Each point is reached from the start by the listed moves, each made once or not at all, plus a little noise. Say if it took an odd or an even number of moves. Then give how often each move was made.
In the rows, zero is written as 100.

Moves:
(1): 91 70
(2): 187 102
Start: 98 115
Points:
86 87 => odd (1, 0)
175 87 => even (1, 1)

Moves:
(1): 118 99 82 119 72 78 103 58 93 109 77
(2): 101 81 95 96 72 96 114 88 113 122 94
(3): 103 107 92 111 106 93 89 120 105 107 97
(4): 79 95 88 95 118 108 68 110 99 81 107
(5): 97 109 121 68 108 109 101 95 89 108 105
(6): 90 75 121 78 109 61 74 76 118 88 121
(7): 122 82 115 87 139 80 87 82 115 107 120
(8): 96 99 102 110 89 108 90 104 119 100 96
(9): 107 105 92 86 99 102 122 111 131 109 96
(10): 85 74 82 72 24 127 82 131 115 55 105
(11): 99 124 89 114 127 108 98 122 119 113 129
Start: 120 81 98 139 109 100 112 107 83 107 80
Points:
100 80 103 127 139 74 51 72 119 104 118 => even (1, 0, 0, 1, 1, 1, 0, 1, 0, 0, 1)
142 81 81 142 144 85 66 83 132 158 106 => even (1, 1, 1, 1, 1, 0, 1, 1, 0, 0, 1)
149 98 114 91 185 106 116 116 138 146 132 => even (0, 0, 0, 0, 1, 0, 1, 0, 1, 0, 1)
110 64 90 106 106 69 81 70 161 139 111 => even (1, 1, 0, 1, 1, 1, 0, 1, 1, 0, 1)
119 38 68 110 92 63 28 120 195 76 129 => odd (1, 0, 1, 1, 0, 1, 1, 1, 1, 1, 1)
115 74 78 73 41 145 124 154 157 113 111 => odd (0, 1, 0, 0, 1, 0, 0, 0, 1, 1, 1)

Moves:
(1): 107 94 91 102 108 106 113 105 87 92 100 102 88 108 94 111 91 104 99 105
 89 104 110 93 101 91
(2): 107 119 88 90 91 73 100 96 103 106 108 99 115 96 102 112 90 98 72 104
 118 98 105 132 79 88
(3): 100 89 84 95 91 106 108 100 102 105 91 85 93 101 90 112 77 94 115 71 103
 101 80 93 89 91
(4): 84 99 98 108 89 108 110 96 115 91 95 94 89 107 104 94 99 92 114 96 103
 81 125 95 99 120
(5): 85 90 88 87 101 96 105 123 102 93 88 117 113 100 107 85 103 108 113 94
 97 115 101 101 81 109
(6): 98 106 92 97 114 95 101 102 112 99 99 92 99 107 97 89 116 106 106 94 96
 115 90 113 98 100
(7): 97 79 79 81 122 104 94 67 94 107 95 96 80 103 115 98 85 110 111 142 117
 93 111 85 100 121
(8): 100 100 95 118 76 106 72 107 98 97 110 99 93 95 96 88 91 86 86 115 101
 107 89 99 118 95
(9): 104 104 95 99 93 98 98 97 100 119 115 91 109 106 110 83 103 119 107 82
 104 107 104 86 89 95
(10): 108 95 102 106 97 101 109 106 98 114 109 95 103 106 111 102 94 101 105
 101 101 102 94 118 92 93
(11): 105 101 108 96 83 101 96 92 90 88 95 94 93 104 110 99 97 100 104 90 103
 87 106 118 122 113
(12): 101 88 106 90 98 96 93 96 110 113 115 105 91 118 99 93 100 109 95 107
 108 96 98 89 75 104
(13): 78 94 82 91 104 119 116 106 92 90 113 114 107 97 103 107 101 103 104 98
 95 104 83 99 108 99
(14): 102 116 94 99 101 122 79 106 81 106 111 78 100 108 92 80 94 74 101 113
 108 75 107 103 91 107
(15): 102 104 98 97 106 85 114 87 111 99 91 104 98 94 93 103 100 88 93 102 102
 109 104 101 116 109
(16): 85 88 96 104 93 120 97 110 99 98 94 95 95 94 99 79 101 99 85 99 102 86
 106 97 107 91
(17): 95 112 98 105 105 103 100 108 92 112 96 107 95 112 92 100 89 113 109 92
 96 95 86 104 107 107
(18): 85 102 99 107 89 104 96 96 85 113 104 108 94 100 111 111 101 92 94 101
 109 115 92 96 90 94
(19): 89 89 89 92 106 72 102 110 90 89 111 105 107 107 123 121 101 89 96 95
 105 80 113 91 116 90
(20): 97 111 104 99 115 106 103 99 112 93 108 108 90 111 99 110 73 100 91 111
 99 114 98 98 101 78
(21): 103 104 95 95 103 102 109 111 102 83 91 115 105 92 81 102 116 103 119
 100 111 97 118 103 114 101
(22): 82 84 106 99 97 94 84 83 111 113 112 99 106 101 97 93 88 104 101 102 107
 105 97 105 83 87
(23): 103 93 105 96 108 99 93 96 96 100 107 103 85 89 95 109 87 104 99 102 99
 101 108 96 108 109
(24): 96 112 94 94 105 99 98 111 114 115 96 89 109 112 94 114 110 95 99 118
 114 103 116 112 91 110
Start: 95 99 97 91 106 103 86 114 82 105 75 105 102 114 98 90 109 109 71 106
 105 106 107 83 100 103
Points:
69 97 38 67 95 136 114 118 71 120 99 72 55 156 79 80 44 92 74 80 128 59
 107 134 92 125 => even (1, 1, 1, 1, 0, 1, 0, 0, 0, 1, 1, 1, 1, 1, 1, 1, 1, 0, 0, 0, 0, 0, 1, 0)
30 78 5 74 105 91 62 118 58 136 112 105 75 139 116 49 56 97 83 145 171
 89 164 102 91 113 => even (1, 1, 0, 1, 1, 1, 1, 1, 1, 1, 0, 0, 0, 1, 1, 1, 1, 1, 1, 0, 1, 1, 1, 0)
62 63 76 56 79 77 78 105 112 121 103 83 89 149 100 110 87 117 121 69 161
 63 170 72 86 124 => even (0, 0, 1, 1, 0, 0, 0, 0, 1, 0, 1, 1, 0, 0, 0, 0, 0, 0, 1, 0, 1, 1, 1, 1)
62 73 28 55 129 121 92 109 66 77 102 119 60 126 111 115 65 109 65 163
 145 98 173 61 192 106 => odd (1, 0, 0, 0, 0, 0, 1, 1, 1, 0, 1, 0, 1, 0, 1, 1, 0, 0, 1, 1, 1, 0, 1, 1)
63 133 10 60 124 112 98 137 68 156 82 88 102 171 108 69 99 121 121 148
 168 106 165 125 35 140 => odd (1, 1, 0, 1, 1, 1, 1, 0, 1, 1, 0, 0, 0, 1, 0, 0, 1, 1, 0, 0, 1, 0, 0, 1)
41 69 46 77 91 118 111 154 63 97 69 103 84 112 101 87 81 53 108 80 144
 69 154 77 103 117 => odd (0, 0, 1, 1, 1, 0, 0, 0, 0, 1, 0, 0, 0, 1, 1, 1, 0, 1, 1, 0, 1, 0, 1, 0)
15 88 48 38 92 95 93 127 100 68 106 132 110 141 107 67 71 77 60 117 163
 53 167 114 92 100 => odd (0, 1, 0, 1, 1, 0, 0, 0, 0, 0, 1, 1, 1, 1, 1, 1, 0, 0, 1, 1, 1, 1, 0, 0)

Moves:
(1): 82 98 83 80 100 99 91 92 93 99 104 126 116 89 113 98 108 95 102 116 87
 95 107 82
(2): 96 97 115 106 101 96 104 84 106 106 103 102 96 82 97 95 101 96 103 94 90
 107 105 98
(3): 102 98 97 119 94 115 91 103 96 101 102 94 101 107 95 100 98 96 107 106
 91 99 98 98
(4): 101 93 86 89 93 98 123 92 98 97 103 112 119 102 108 103 117 107 96 91 99
 98 93 90
(5): 109 116 93 75 97 98 117 105 95 98 106 94 83 99 80 97 90 92 93 96 98 97
 111 99
(6): 82 99 98 97 100 108 105 97 111 94 100 98 94 85 104 94 94 102 101 107 103
 96 97 102
(7): 108 95 100 106 88 100 109 91 102 100 104 96 93 102 90 99 96 106 89 106
 103 85 105 105
(8): 109 94 105 96 99 104 101 110 103 98 98 106 94 104 88 92 108 97 100 94 86
 100 95 102
(9): 103 113 108 100 101 99 97 105 102 115 95 88 98 105 98 113 86 109 96 106
 92 101 96 104
(10): 102 102 99 89 105 102 101 94 96 102 106 91 97 102 95 101 94 107 105 90
 99 96 112 92
(11): 103 97 88 114 106 107 98 98 99 97 104 99 97 101 83 106 110 101 94 91 86
 108 93 92
(12): 93 109 98 92 96 85 99 95 99 93 94 103 98 108 111 98 103 83 97 104 89 96
 93 112
(13): 106 105 97 93 113 89 99 104 90 94 99 91 100 96 102 95 91 99 91 96 92 102
 110 98
(14): 92 102 105 98 99 96 93 102 90 102 104 101 105 89 100 94 97 103 96 106
 102 99 90 90
(15): 75 90 90 100 89 90 100 106 97 110 100 112 106 94 98 96 95 97 105 96 103
 94 114 114
(16): 98 98 111 81 93 92 111 89 108 94 106 114 106 94 100 105 81 89 105 88 106
 109 91 93
(17): 88 93 96 108 110 98 103 116 102 100 116 101 109 111 106 102 113 112 107
 112 101 91 93 97
(18): 107 86 117 90 107 107 94 103 103 100 98 88 123 105 96 98 101 102 94 109
 93 112 100 95
(19): 85 97 90 100 99 94 121 101 100 112 92 102 93 103 98 94 85 87 111 107 109
 91 104 106
(20): 94 102 94 107 72 88 90 106 92 97 86 90 78 115 122 102 91 98 97 110 93
 108 76 122
(21): 109 97 102 90 98 104 108 101 101 113 103 90 99 99 105 95 100 99 95 97
 103 102 101 100
(22): 100 92 102 96 113 106 99 101 90 98 99 106 99 89 95 103 100 107 94 101
 102 101 104 108
(23): 106 94 105 102 96 97 104 103 95 102 97 100 92 97 97 108 101 89 98 103
 108 93 93 97
(24): 80 101 107 97 99 98 94 97 85 88 117 110 94 105 98 98 100 103 94 94 86 93
 115 93
Start: 115 105 95 80 98 89 102 103 98 85 105 105 101 105 99 104 94 99 88 94 111
 85 101 111
Points:
64 91 71 37 84 80 168 82 83 75 141 132 82 77 46 77 57 73 92 44 60 74 138
 88 => odd (0, 1, 1, 1, 1, 1, 0, 1, 0, 1, 1, 0, 1, 0, 1, 1, 0, 0, 1, 0, 0, 0, 0, 1)
112 81 114 38 76 103 185 98 126 113 130 92 110 104 64 91 66 93 84 107 85
 72 89 99 => odd (0, 1, 1, 1, 1, 1, 1, 1, 1, 0, 0, 0, 0, 0, 0, 1, 1, 1, 1, 0, 1, 0, 0, 0)
51 105 81 5 57 63 128 84 91 60 134 166 85 86 83 79 69 62 74 94 72 50 126
 112 => odd (1, 0, 0, 0, 1, 1, 1, 1, 0, 0, 0, 1, 0, 0, 1, 1, 0, 0, 0, 0, 0, 0, 0, 1)

Moves:
(1): 90 116 98 100 99 107 91 92 96 106 105 110 98 84 95 90 106 85 91 106 100
 98 113 88 95 95
(2): 108 103 103 120 115 106 90 87 84 105 106 93 95 98 87 111 104 95 103 103
 103 109 76 107 97 105
(3): 104 104 107 88 108 108 98 92 123 103 101 111 93 100 104 110 98 97 90 94
 107 101 104 96 112 101
(4): 108 101 94 92 105 112 99 96 104 102 98 96 103 102 104 116 105 102 106
 106 101 101 91 92 107 95
(5): 101 91 96 100 83 103 97 114 100 100 98 92 95 109 93 102 106 95 95 108
 103 97 102 105 115 97
(6): 110 98 111 91 111 105 95 103 112 114 101 99 99 97 107 111 98 113 111 106
 106 103 101 86 100 93
(7): 108 104 116 102 88 98 103 97 96 117 93 112 104 104 103 94 100 92 93 101
 108 118 90 92 95 113
(8): 86 103 103 105 104 97 116 101 96 116 107 90 94 102 107 86 78 101 104 92
 104 102 97 93 111 98
(9): 94 115 100 110 100 107 117 119 104 104 106 112 82 98 103 89 99 104 110
 97 102 89 114 112 118 105
(10): 93 104 93 114 84 89 79 88 120 102 103 103 98 110 92 99 101 104 92 110
 111 83 103 97 103 102
(11): 113 100 105 107 87 105 108 85 113 105 96 95 112 97 86 108 122 105 107 98
 90 97 125 101 107 98
(12): 98 106 103 109 113 115 91 92 99 119 97 95 105 91 89 90 97 91 97 107 121
 90 104 109 92 98
(13): 94 92 97 92 105 100 108 96 91 100 106 111 105 101 91 101 103 106 98 94
 110 102 93 93 85 100
(14): 111 101 115 98 94 91 103 94 111 88 106 100 87 100 119 104 91 110 106 103
 102 102 102 89 100 98
(15): 101 92 104 93 93 99 106 97 100 104 99 100 99 104 92 100 97 107 96 94 89
 89 92 95 95 110
(16): 102 101 90 103 105 105 95 93 90 96 104 104 96 94 99 91 98 94 98 83 98
 109 95 98 93 106
(17): 94 96 98 106 100 98 97 94 98 92 92 97 95 114 103 107 102 92 104 91 91 94
 101 101 116 99
(18): 98 103 123 107 103 112 101 96 104 95 105 103 110 101 109 93 88 119 92 95
 94 100 108 106 121 121
(19): 115 94 90 102 94 90 100 104 103 99 94 111 101 98 107 95 102 109 98 87 98
 81 78 97 95 100
(20): 119 85 92 108 105 108 102 96 96 108 94 110 110 94 99 117 94 107 101 96
 104 95 99 107 85 92
(21): 100 109 103 87 100 104 93 96 98 105 110 106 98 84 114 103 99 99 100 100
 109 108 96 101 99 107
(22): 95 100 103 99 97 112 98 99 106 95 117 91 95 104 106 101 102 97 97 95 98
 97 98 115 96 92
(23): 98 100 100 95 106 117 102 103 90 117 87 95 96 101 110 92 111 120 86 103
 100 94 90 100 108 103
(24): 107 87 83 107 93 100 88 88 97 102 96 97 99 94 112 78 112 101 96 108 89
 96 98 103 104 94
Start: 103 103 98 92 105 97 93 99 93 97 112 106 91 106 97 99 100 112 108 92 98
 109 97 80 112 98
Points:
93 112 86 104 129 166 95 79 78 175 116 106 54 91 86 66 118 116 81 104
 129 76 67 73 147 97 => even (1, 1, 1, 1, 1, 0, 0, 1, 1, 0, 0, 1, 1, 0, 1, 0, 0, 0, 0, 0, 0, 0, 1, 1)
89 124 104 105 110 136 77 58 79 186 122 124 59 102 117 74 115 132 99 105
 120 95 49 41 143 118 => even (1, 1, 0, 1, 0, 1, 1, 1, 1, 1, 0, 0, 1, 0, 1, 0, 1, 0, 0, 0, 1, 0, 1, 1)
138 85 131 104 50 109 67 30 147 129 107 137 92 112 114 87 120 140 72 83
 117 65 92 64 150 134 => even (0, 0, 1, 0, 1, 0, 1, 0, 0, 1, 1, 1, 1, 1, 1, 0, 1, 1, 1, 0, 1, 0, 0, 1)
152 92 120 81 102 127 107 114 113 113 127 144 80 90 146 129 86 175 125
 86 126 85 77 69 135 107 => even (0, 0, 0, 1, 1, 1, 0, 0, 1, 0, 0, 0, 1, 1, 0, 0, 0, 1, 1, 1, 1, 0, 0, 0)
109 131 148 125 93 146 92 74 171 134 149 102 57 111 113 85 79 140 107 81
 131 78 150 88 179 107 => even (0, 0, 1, 0, 1, 1, 0, 1, 1, 1, 1, 1, 0, 1, 0, 1, 0, 1, 0, 0, 0, 1, 0, 0)
141 113 90 121 87 139 89 57 140 186 83 145 76 100 131 91 127 144 99 89
 110 59 101 47 166 84 => even (1, 0, 1, 1, 0, 1, 1, 1, 1, 1, 1, 0, 0, 0, 0, 0, 1, 0, 1, 1, 0, 0, 1, 1)
144 138 123 115 111 138 95 49 117 157 131 124 55 77 126 86 113 112 125
 87 106 133 101 38 149 100 => even (1, 1, 1, 1, 0, 1, 1, 1, 1, 0, 1, 0, 0, 1, 0, 1, 0, 0, 0, 0, 0, 0, 0, 1)
92 116 134 88 152 195 115 77 111 169 127 126 75 99 116 100 79 150 90 67
 123 61 100 76 149 99 => even (1, 0, 1, 1, 0, 1, 0, 1, 1, 0, 0, 1, 1, 0, 1, 0, 1, 1, 0, 1, 0, 1, 1, 0)
